Each point is reached from the start by the listed moves, each made once or not at all, plus a little noise. Is the number of moves made odd or even? Then give how often each move was made.

Moves:
(1): [ 3.8 -7.2  1.5 -1.8]
(2): [ 5.7  0.8 -2.1  3.0]
(3): [ 2.7  4.2  6.3 -0.5]
Start: [ 1.4 -0.4  0.3  0.1]
Points:
[ 5.2 -7.2  1.8 -1.5] => odd (1, 0, 0)
[1.2 0.0 0.1 0.0] => even (0, 0, 0)
[13.7 -2.8  6.0  0.9] => odd (1, 1, 1)

Moves:
(1): [ 6.8 -1.1 -1.4  2.6 -2.8  3.6  0.4 -6.6 -4.9]
(2): [ 0.6  6.9  0.6  2.9  0.0  3.3 -1.8  1.0 -0.1]
(3): [-2.0  0.8  2.7  2.7 -6.8 -2.8 -0.3 -2.8  2.4]
(4): [-2.9 -0.3 -5.2  1.6  0.2 -1.8  3.4 -1.4 -1.8]
(5): [-4.0  2.8  2.5  1.0  4.5 -2.6 -3.1 -6.0 -2.2]
(6): [-4.8 -1.6  2.5  0.1  0.5  3.5 -0.1  2.8 -7.5]
Start: [0.2 3.0 0.3 1.0 3.7 0.2 0.4 1.2 0.5]
Points:
[-3.3 12.5  3.2  4.9  8.5  0.7 -4.4 -3.8 -2.0] => even (0, 1, 0, 0, 1, 0)
[ 0.4  1.1  4.2  6.3 -5.4  4.3  0.8 -5.5 -9.6] => odd (1, 0, 1, 0, 0, 1)
[-5.9  6.6  5.2  4.6  1.6 -4.9 -2.9 -7.9  0.7] => even (0, 0, 1, 0, 1, 0)
[-7.9 13.2  0.6  9.6  1.3 -3.5 -1.4 -7.8 -1.5] => even (0, 1, 1, 1, 1, 0)

Moves:
(1): [ 3.6  5.6  0.4 -1.0 -0.5 -1.7 -0.2 -0.6 -2.4 -0.3 -1.1]
(2): [-1.7  1.9 -1.4  3.2 -0.8 -3.4  1.0 -1.7 -1.5 -0.2  0.0]
(3): [-0.3  1.4  7.2  0.9 -0.7  1.5  2.1 -0.8 -0.3  4.3 -4.3]
(4): [ 1.0 -0.5 -1.7  0.8  0.3 -2.3 -2.3 -3.0  4.7 -0.2 -3.9]
(5): [-2.2 -1.0 -0.3  1.1  1.5  0.0 -3.0 -5.3 -0.4  1.1 -0.8]
(6): [ 0.3 -3.6  0.8 -0.5 -0.5  7.1  5.9 -1.2  3.2 -4.3 -2.7]
(7): [ 1.3 -2.4 -0.4 -0.3  3.0 -8.4 -3.9  4.1 -5.2 -1.9 -0.4]
(8): [ 5.4  1.9 -4.5  1.2  8.8  1.9  2.8  6.0 -2.8  4.7 -0.2]
(9): [-3.1 -2.1 -4.8 -6.6  5.1  0.9  5.0  1.5  0.1  0.9 -0.3]
Start: [ 0.1 -0.9  2.4 -0.9  2.4 -1.3 -3.5  5.1  6.3  0.5  2.2]
Points:
[ 3.8  0.8  1.9 -6.3 15.6  8.8 10.0  5.3  3.3  7.7 -6.8] => even (1, 0, 1, 0, 1, 1, 0, 1, 1)
[ 3.0  0.4 -0.8 -3.8 18.1 -2.7  6.7  7.0 -3.1  4.9 -7.5] => even (1, 1, 1, 0, 1, 1, 1, 1, 1)
[ 3.7  0.6  5.3  3.6  8.7  5.7  8.5  7.7  4.5  5.6 -5.2] => even (0, 1, 1, 0, 0, 1, 0, 1, 0)

Moves:
(1): [ 4.1  0.1  0.5  0.1 -4.6 -1.3  3.1  3.5 -2.2 -0.5  1.2 -2.4]
(2): [ 3.5 -1.1  1.3  2.7  0.5  3.0  2.6  0.3  2.1  0.7 -0.2 -1.6]
(3): [-0.6 -2.1  2.4  0.5 -0.8 -3.3  2.3 -3.8  0.3  1.8 -0.4 -1.4]
(4): [-2.6 -5.0 -0.8 -3.9  2.2  0.5  3.1  0.6 -0.9 -0.9  0.3 -2.1]
(5): [ 1.3  0.5  0.6  3.9  0.9  0.3  5.4  1.8 -5.3  3.6  1.0  1.4]
(6): [ 4.3  0.2 -1.1 -0.1  1.8 -3.6  1.9 -1.1  3.0 -1.3 -4.9 -3.7]
(7): [-3.2  0.4  0.5  2.0 -0.6  0.8  0.2 -1.8 -0.7 -2.6  1.5 -0.5]
(8): [-1.4  0.9  5.5  0.3  0.2  0.5  3.3  3.3 -5.2 -0.2  0.0  3.4]
(9): [-2.2 -1.7 -2.0  0.5 -2.4  1.0  1.4  1.4  4.4 -2.1 -0.2  2.0]
(10): [-0.2  2.5 -0.5  0.6 -0.7  0.6  0.0  0.9  0.4  1.6 -0.2 -0.2]
(11): [ 0.8  0.0  4.1 -1.3  1.5 -2.9  1.4  0.8  0.5 -0.1  1.5  0.2]
(12): [-5.2  1.6  2.1 -3.8 -1.9 -2.0  1.0 -3.7  0.0 -2.8  2.1  5.8]
Start: [-0.8 -1.1  2.7  0.2  1.7 -2.3  0.5  0.8  1.4  0.7 -1.8  3.5]
Points:
[ 1.2 -1.7  2.7  3.7 -5.5 -8.7  9.5 -0.1  6.6 -2.5 -4.9 -2.5] => even (1, 0, 1, 0, 0, 1, 1, 0, 1, 1, 0, 0)
[-1.4 -6.0  9.0 -0.4  3.2 -8.1 19.7 -2.3  6.6  1.4 -2.5  4.2] => odd (0, 1, 1, 1, 1, 1, 0, 0, 1, 1, 1, 1)
[-3.4 -7.1  3.5 -1.8  4.3 -6.7  8.6  0.7  8.3 -6.4 -3.2 -0.5] => odd (0, 0, 0, 1, 0, 1, 1, 0, 1, 0, 1, 0)
[ 2.0  0.4  3.3  0.0  2.2 -7.2  4.6  3.1  9.9 -1.2 -5.8  1.5] => even (0, 0, 0, 0, 0, 1, 0, 0, 1, 1, 1, 0)
[ 5.4 -4.8  9.6 -1.1 -0.1 -4.4 17.2 10.7  4.1 -2.1 -4.5 -0.8] => even (1, 1, 0, 1, 0, 1, 0, 1, 1, 1, 1, 0)
[-4.1  5.6 13.9  1.4  2.7 -8.2 13.3  0.9 -6.2 -1.0 -0.7  9.8] => odd (0, 0, 0, 0, 1, 1, 1, 1, 0, 1, 1, 1)
[-6.4 -2.6 11.8  0.8  2.7 -4.0 20.9  3.3  0.1 -3.3  0.2  8.9] => even (0, 1, 0, 1, 1, 1, 1, 1, 1, 1, 1, 1)

Moves:
(1): [ 2.9 -4.0  0.7 -0.5  0.8 -4.1  1.2  3.4  0.6 -4.0 -3.8 -3.4  0.2 -0.5
  3.7 -0.9  0.8 -2.3]
(2): [ 0.8 -2.1  6.9 -0.1 -4.2  4.8  2.0 -2.6 -1.5  0.1 -0.9 -3.7 -1.9 -2.5
 -1.6 -2.6  3.0  0.1]
(3): [ 2.3 -1.1 -0.8  4.5  1.4 -2.0 -4.5 -1.0  0.8 -4.4 -2.5  0.5 -4.1 -1.8
 -2.2  2.9 -5.3 -0.4]
(4): [-0.1  2.0 -0.7  0.4  0.6 -1.1  2.1 -0.8  3.5 -1.5  1.4 -1.1  0.0 -1.0
 -0.8 -2.5 -0.9  1.8]
(5): [ 1.6  1.6  2.8  2.4 -3.1 -4.2  2.0 -1.8 -7.1 -0.9 -0.3 -1.4  5.2 -3.0
  3.5 -2.0 -3.2  3.6]
(6): [ 6.3  1.5 -1.8  2.4  4.9 -2.7 -0.1  1.4  1.9 -4.9  1.7  2.7 -3.5  3.0
 -1.8 -1.7 -1.9 -2.5]
(7): [-1.9 -2.4  5.8 -5.4  2.0  4.0 -1.7 -0.6 -1.0 -2.8 -1.2  1.9 -3.6 -1.9
 -2.7  0.0  0.2  3.9]
(8): [-0.1 -0.8 -1.2 -0.8 -2.3  0.6  0.8  2.9  2.5  1.6 -0.7  0.1  1.2  3.4
 -0.9 -2.7  0.5 -0.3]
(9): [-2.0 -0.3  0.2  0.8  3.0  0.8  2.4  1.5  4.5  0.2 -0.5  3.5 -1.2  0.8
 -3.7 -4.8 -3.2 -6.5]
(10): [ 0.4  1.4 -2.9 -2.6  4.6  3.7 -2.1  0.9 -1.5 -1.1 -2.4 -0.5 -3.3 -5.4
 -2.8  1.5 -0.3 -1.8]
(11): [ 0.9  0.9 -1.4  2.6 -1.7 -1.1  0.6  3.1 -1.5  0.7  1.8  2.3  1.0 -1.6
  2.3  0.3 -0.4  2.5]
(12): [ 0.0  2.4  1.3  0.3 -1.2 -1.7 -1.9 -0.1  0.1  0.2 -1.9  1.1  0.9 -2.4
 -3.9 -0.1  2.8  1.6]
(13): [-3.2  4.7  2.1 -2.4 -4.2  7.9  2.4  3.6  3.1  0.8  0.9  0.4  5.0  3.6
  1.4  1.2  2.1 -0.7]
(14): [-0.2  3.1  1.8  0.1  0.6 -1.1 -1.7  1.9  0.6  1.8  2.4  0.4  0.2  0.5
  0.4  0.7  1.1 -0.2]
(15): [ 0.1 -0.2  1.0 -3.1 -2.6 -1.1  0.9  0.0 -6.1 -2.2  1.8 -1.1 -0.7 -0.4
 -2.9  4.0  0.4  1.6]
(16): [-0.5  3.4 -1.2  2.9  1.5 -0.5  3.8 -2.7 -0.9 -1.0 -3.9  2.1 -4.0  0.7
  0.6 -2.7  1.1  2.2]
(17): [-1.3 -3.3 -0.2  3.6  2.2 -0.8 -2.0 -0.1 -5.0 -3.6 -1.4 -4.4  2.7  1.2
 -0.1 -0.6  0.9  1.8]
(18): [ 0.8  1.9  1.3  0.1  0.5  4.1  3.6 -0.1 -0.3  6.6 -0.5 -0.2  3.4 -1.0
 -0.7  1.8  0.7  3.7]
Start: [-1.4 -0.7  1.3 -2.5 -2.8  3.0  0.3 -1.4 -0.6 -0.5  4.5 -1.5  2.6 -3.9
 -2.2  3.9 -3.2 -0.3]
Points:
[-2.6 -0.4  6.5  4.5 -2.3  5.3  7.0 -7.9 -4.4 -6.2  0.2 -9.0 -0.8 -5.7
 -3.9 -4.0  1.5  5.5] => even (0, 1, 0, 1, 0, 0, 0, 0, 0, 0, 0, 0, 0, 0, 0, 1, 1, 0)
[ -4.9   2.0  18.4  -5.0 -17.3  11.3   6.1   2.0 -13.6  -7.8   3.3  -7.3
  12.8  -8.8  -8.2  -1.4   2.0  15.4] => even (0, 1, 0, 1, 1, 0, 1, 1, 0, 0, 1, 1, 1, 0, 1, 0, 1, 0)
[  2.0   1.3  13.9  -0.5 -10.7   2.3  15.0  -0.2  -9.2   0.3  -6.4  -3.9
   5.7  -8.4  -8.5  -6.8   0.0   2.9] => odd (1, 1, 0, 0, 1, 0, 0, 1, 1, 0, 0, 1, 0, 0, 1, 1, 0, 1)
[  3.3   6.8  12.4  -7.9   3.0   8.6  -0.4  -3.2  -8.5 -10.8   0.4   2.0
 -12.9 -12.1 -17.4   2.6   3.4   4.6] => even (0, 1, 0, 0, 0, 1, 1, 0, 0, 1, 0, 1, 0, 1, 1, 1, 0, 0)
[ -0.6  -2.1   4.3  -4.7   3.0   1.7  -1.0   2.6 -16.2 -14.3  -6.3  -3.7
  -4.4 -13.9  -7.9   5.4   2.1   9.2] => even (1, 0, 0, 0, 0, 0, 1, 0, 0, 1, 1, 1, 0, 0, 1, 1, 1, 0)
[  2.0   6.0   3.5   8.6  -0.2   0.4   4.3  -0.3  -8.9 -16.4   0.2   1.2
   2.4  -0.7  -8.1   0.5 -12.2  -1.9] => even (0, 0, 1, 0, 1, 1, 0, 0, 1, 0, 0, 0, 1, 0, 1, 1, 1, 0)

Moves:
(1): [-0.1 -0.4 -0.6  1.1  1.5 -2.1  0.9  0.6 -0.2  1.0 -4.9 -2.0  4.5  0.8
  1.2 -0.4  1.3 -0.4  2.3 -3.5  3.0  0.5 -0.7 -1.8]
(2): [-2.0  1.4 -1.4 -2.7  0.7 -1.0  0.1 -1.6  1.2  5.0 -0.7  0.4 -0.6  1.4
  0.9 -0.4  0.7 -1.7 -3.3 -0.2 -4.1  1.1  0.9 -3.4]
(3): [ 1.4 -0.4  1.9  0.7  2.3 -2.6 -4.3  0.3 -0.5  1.4 -3.1 -0.4 -2.2  2.4
 -0.6 -0.3 -2.0 -0.5 -3.2 -1.9  7.1 -3.4 -0.9  1.7]
(4): [-0.7 -5.1 -2.6  5.5  4.7 -3.3  1.9  4.5  0.2 -2.0  4.4  0.1  3.6  3.5
  5.0  0.7 -1.0 -0.3  4.1  1.2 -7.6  2.5  1.8  2.9]
(5): [ 2.9 -0.1 -1.6 -1.8  0.7  5.8 -3.8  3.7  0.6  0.2 -1.9  3.0 -1.2  1.4
  5.8 -0.4 -1.8  0.1  3.3 -0.4 -1.7  3.2  1.0 -3.1]
(6): [-1.4  3.7  1.9  0.8  1.0  0.6 -2.8  2.4 -0.8 -3.9  3.9  3.0  3.6 -0.4
 -1.1 -1.1 -2.2 -2.0  0.8 -3.4  0.0  0.9  0.7 -0.6]
(7): [ 3.2 -2.2  3.9 -0.5  5.9  2.2 -0.7  4.4  3.1  1.8  1.2  2.3 -1.7 -2.0
 -1.1 -0.9  5.0 -5.1  6.5  0.6 -3.9  1.2  1.5 -0.8]
(8): [-3.7  3.6 -4.0  0.9 -2.3  1.5  0.0  5.2 -0.7  2.3 -1.2  2.8  0.4  3.4
  1.1 -0.1  1.1 -4.0 -2.6 -3.8  0.2  1.5  3.1  6.9]
(9): [-1.7  0.9 -3.3 -0.5  6.8 -0.9  2.0  7.0  4.3 -0.1  0.3 -3.7 -5.8 -0.6
  2.5  1.5  3.0 -5.0 -5.3 -1.2 -2.1 -1.4  0.9 -4.2]
(10): [ 1.9  4.2 -1.1  3.1  1.5  1.1  0.9  0.3 -0.7  0.2 -1.7 -6.5  0.8  4.6
 -0.5 -0.6  1.9  0.8 -1.5  0.5 -5.5 -1.4 -5.1 -0.6]
(11): [-1.2  0.4  2.6  0.5  0.6 -5.6  2.7  1.8 -3.8 -2.2 -4.6  0.3 -6.3  2.8
 -3.0 -1.6 -3.5 -0.5  1.0 -0.7  2.2  0.5  0.6 -2.7]
(12): [-0.3  3.3  0.1  4.0 -8.9 -3.8 -3.4 -3.5  0.4 -0.7  0.5  3.3 -0.3 -1.3
 -1.2 -0.1 -1.3  2.3  5.8  4.7 -0.8 -0.5  3.5 -5.5]
(13): [ 7.0  3.7  1.9  1.2  1.2 -2.0  1.8 -2.5 -4.0 -0.1 -1.2 -1.4  0.8  1.6
 -0.2  0.6  6.6  1.5 -0.5  2.2  0.9  9.2  4.3 -0.1]
(14): [ 1.8 -3.8 -3.4  0.0  0.5 -0.9  0.1 -0.5  0.0  0.2 -1.7 -0.7  0.7  3.2
 -2.3  0.2  3.3 -1.2 -1.0  1.5 -0.4  2.7 -1.2  0.4]
(15): [ 5.3  0.4  2.6 -1.1 -3.7 -0.9 -1.8  0.4  0.5 -3.1  4.6  4.9  1.0  5.1
  3.6 -1.8  1.9  6.4  5.6 -1.6 -0.8 -1.5 -4.9 -1.7]
(16): [ 2.5  4.0 -1.9 -2.1  1.9  2.0  0.0 -4.2  0.2 -1.1 -0.1 -1.2 -3.8 -3.4
 -2.4  0.3 -2.6 -1.5 -0.8 -3.6  0.8 -0.5  0.6  1.2]
(17): [ 2.3  5.5  2.6  2.8 -0.3 -2.5  2.8 -0.7  1.9 -1.6  1.2  2.8  1.0 -0.8
 -4.8 -5.8 -0.2  1.4 -3.0  4.1  1.8 -0.1 -0.8  2.6]
(18): [-1.1  0.4  3.2  0.4  1.0 -0.8 -1.0 -0.6  2.9 -0.4 -1.1  4.1 -2.2 -3.1
  0.0  1.6  0.2  1.0 -1.3 -2.3 -3.0  3.4 -1.1 -1.9]
(19): [-1.8 -3.6  0.1  0.6  1.6 -2.2 -1.3 -2.0 -2.8  0.1 -2.0  2.0  0.0  1.8
  1.0 -2.8  1.4  3.8  1.0  1.8  4.8 -1.8 -2.6 -1.6]
(20): [-0.1  2.1  3.2 -0.5  0.2  0.3 -2.1 -0.8  3.3 -4.9 -0.7  1.3 -0.6  3.9
 -1.7 -0.5  0.0  4.7  2.7  0.2 -1.7 -2.0  2.4 -1.4]
(21): [ 0.4 -1.7 -0.9  1.9  3.0 -0.5  0.8  1.7 -1.8  1.9 -0.2  1.4  3.9  1.4
 -0.1  2.2 -1.5  1.7  4.8  1.4 -0.9 -1.6  1.9 -0.1]
(22): [ 0.2 -0.1  0.0  3.1  1.2  4.4  3.2 -1.9  1.1  3.6  0.9 -0.2 -0.1  1.4
 -1.7  0.4 -0.4 -1.8  2.8 -1.8  1.5  5.1  4.5 -1.3]
(23): [ 3.4 -4.2  0.4 -0.1 -0.6  2.4 -2.1  4.8  0.0  3.1 -0.7 -2.9  2.2 -1.6
 -5.4 -4.0  0.4  0.7 -5.9 -3.4  1.9 -4.6  9.4  1.9]
(24): [-0.4  2.2 -5.8  0.5  0.2 -0.1 -0.8  3.1  2.8  3.6  5.2 -4.8  4.3 -1.8
 -4.6 -3.4 -2.6  3.5  3.1  2.3 -2.4  0.4 -1.0  4.4]
Start: [-1.3  3.9 -0.3  0.4  1.8  2.2 -1.3 -2.3 -4.2  4.1 -0.8  1.6  1.8  0.8
  0.5  6.4 -3.7 -4.5 -0.3 -1.0  0.5  2.1  2.7 -0.3]
Points:
[  2.5   6.3  -9.1   5.4  10.5  -4.7   1.6   3.4  -2.6   4.4   5.9   2.1
   7.6  13.7  -4.8  -0.9  -8.3  -3.7  14.3 -10.3  -7.1  13.6   3.6  -3.2] => even (1, 1, 0, 1, 0, 1, 0, 0, 0, 0, 1, 0, 0, 1, 1, 1, 0, 0, 0, 0, 0, 1, 0, 1)
[ -1.3  -0.5   2.0  11.3  15.1  -0.9  -2.3  10.4   1.9  -0.3  -2.3   9.6
 -10.2  11.9   6.2   3.4  -2.8  -5.5  22.4   2.8  -8.6   9.0  16.2 -19.8] => odd (0, 0, 0, 1, 1, 0, 1, 0, 1, 0, 1, 1, 0, 0, 0, 0, 0, 0, 1, 1, 0, 1, 0, 0)
[  8.8   4.2 -14.6  12.4  16.4  -2.8  -0.4   8.0  -7.6  12.8  -7.2  -6.8
  16.5  10.5  -6.8   0.3   4.4   1.6   0.9  -7.2  -8.0  12.0  11.5  10.9] => even (1, 0, 0, 1, 0, 0, 0, 1, 0, 1, 0, 0, 1, 1, 0, 1, 0, 1, 1, 0, 1, 0, 1, 1)
[ 9.1 -6.9 -7.3  3.4 15.3  4.2 -0.9 13.7  5.9 15.0  2.2 -2.5  6.8  5.3
 -6.1 -5.2  8.9 -2.7  9.2 -7.0  3.1  1.6  8.3 -4.6] => odd (1, 0, 0, 0, 0, 0, 1, 0, 1, 0, 0, 0, 0, 1, 1, 0, 0, 0, 1, 0, 0, 1, 1, 1)
[ 12.0  20.4   2.4   6.8  23.4  -1.6   4.0   2.6  -2.0  -0.4  -3.9  -3.6
   1.3   2.2  -5.4  -3.4  10.2 -11.7   0.0  -3.7  -0.3   9.7   2.1  -5.4] => odd (1, 0, 0, 0, 0, 1, 1, 0, 1, 1, 0, 0, 1, 0, 0, 1, 1, 0, 1, 0, 0, 0, 0, 0)
